Each row is a point. The ring and each string are closed loops that go straight from each point to the next, and from the last back to the first. Before rounding, they use only three directions, however many columns there are. How many times does the string pass through the ring? Passing back the other way cancels.
In the rows, 128 means zero.

Ring, 6 rows:
[[172 131  91]
 [110 123  95]
 [ 97 123 123]
 [150 118 162]
 [199 135 162]
 [198 148 131]]
String:
[[223 141  92]
 [174 152  88]
 [144 148 105]
 [148 136 118]
 [168 122 102]
 [176 105  77]
 [142 111  67]
 [101 138  84]
 [112 138 103]
 [132 126 112]
 [146 118 118]
 [116 135 118]
 [ 88 145 118]
 [ 57 126 126]
 [ 99 105 142]
 [145 104 145]
 [147 124 136]
 [131 136 139]
 [138 126 166]
 [176 110 186]
 [221  94 189]
 [195 116 165]
 [162 133 138]
 [163 145 150]
 [202 148 168]
 [249 140 173]
 [227 156 157]
 [174 157 133]
 [146 152 125]
 [186 127 126]
 [222 133 112]]
Times through: 0

Ring (9 x 8):
[[116 173 120 140 174 135 125 119]
 [ 91 186 135 143 165 162 128 112]
 [ 62 165 158 139 128 188 132 113]
 [ 80 119 153 126 105 179 129 117]
 [123  87 129 113 110 150 123 120]
 [152  67 113 107 117 123 119 126]
 [164  56 108 109 119  93 118 141]
 [151  81 113 120 130  90 120 145]
 [138 124 115 130 154 103 122 136]]
String:
[[109 142 130 133 145 139 126 125]
 [130 171 111 134 181 139 123 110]
 [111 201 118 142 191 156 125 104]
 [102 202 124 142 185 166 126 101]
 [ 43 221 160 154 158 204 134 103]
 [ 18 172 186 149 103 205 138 123]
 [ 54 147 166 139 109 183 133 123]
 [103 139 135 129 137 158 126 117]
 [111 152 127 128 151 167 125 105]
 [ 66 141 158 129 111 201 131 107]
 [ 51 109 174 126  76 199 133 121]
 [ 67  91 167 123  75 179 131 128]
 [111 108 135 123 119 145 125 126]
 [140 105 115 116 137 139 121 115]
 [174  89  95 105 146 127 116 109]
 [169  38 106  97 105 117 117 126]
 [143  36 125 105  88 115 121 140]
 [120  86 132 120 110 128 124 135]
 [140 105 116 120 138 124 121 125]
 [187  88  86 110 159  95 115 123]
 [183  61  95 109 136  80 115 139]
 [170  44 107 111 116  70 118 154]
 [126  54 135 121  93  89 124 162]
 [114  86 137 126 108 113 125 148]
 [145 117 111 124 152 113 121 128]
 [156 130 101 126 170 105 119 125]
 [156 151  98 134 188  93 119 129]
 [122 165 119 143 175 109 124 134]
 [ 94 140 142 138 135 136 128 134]]
Times through: 5
String:
[[100 146 134 126 139 179 126 103]
 [126 126 120 121 143 151 123 111]
 [147 108 109 112 142 148 120 106]
 [123 107 127 122 127 137 123 125]
 [113  68 140 116  91 133 125 138]
 [174  21 107  98  98  95 116 140]
 [196  35  90  99 124  80 113 136]
 [162   7 118 102  81  79 119 159]
 [177   7 108 101  92  68 116 158]
 [199  40  87 101 131  71 113 140]
 [188  24  98 100 111  73 115 146]
 [188  79  87 107 152  97 114 123]
 [133 105 120 121 133 128 122 126]
 [133  50 129 108  91 125 122 137]
 [140  59 122 105 101 139 121 123]
 [132  97 121 112 123 156 122 110]
 [120 125 125 120 137 162 124 107]
 [115 122 129 126 134 144 125 122]
 [ 63 133 163 134 104 180 132 123]
 [ 30 151 181 142  96 201 136 123]
 [ 26 169 181 146 106 206 137 119]
 [ 61 191 154 144 146 196 132 105]
 [105 157 130 132 152 160 126 111]
 [ 94 143 140 132 134 160 127 119]
 [ 41 145 175 140  98 192 135 124]
 [ 19 154 188 141  89 221 138 115]]
Times through: 4
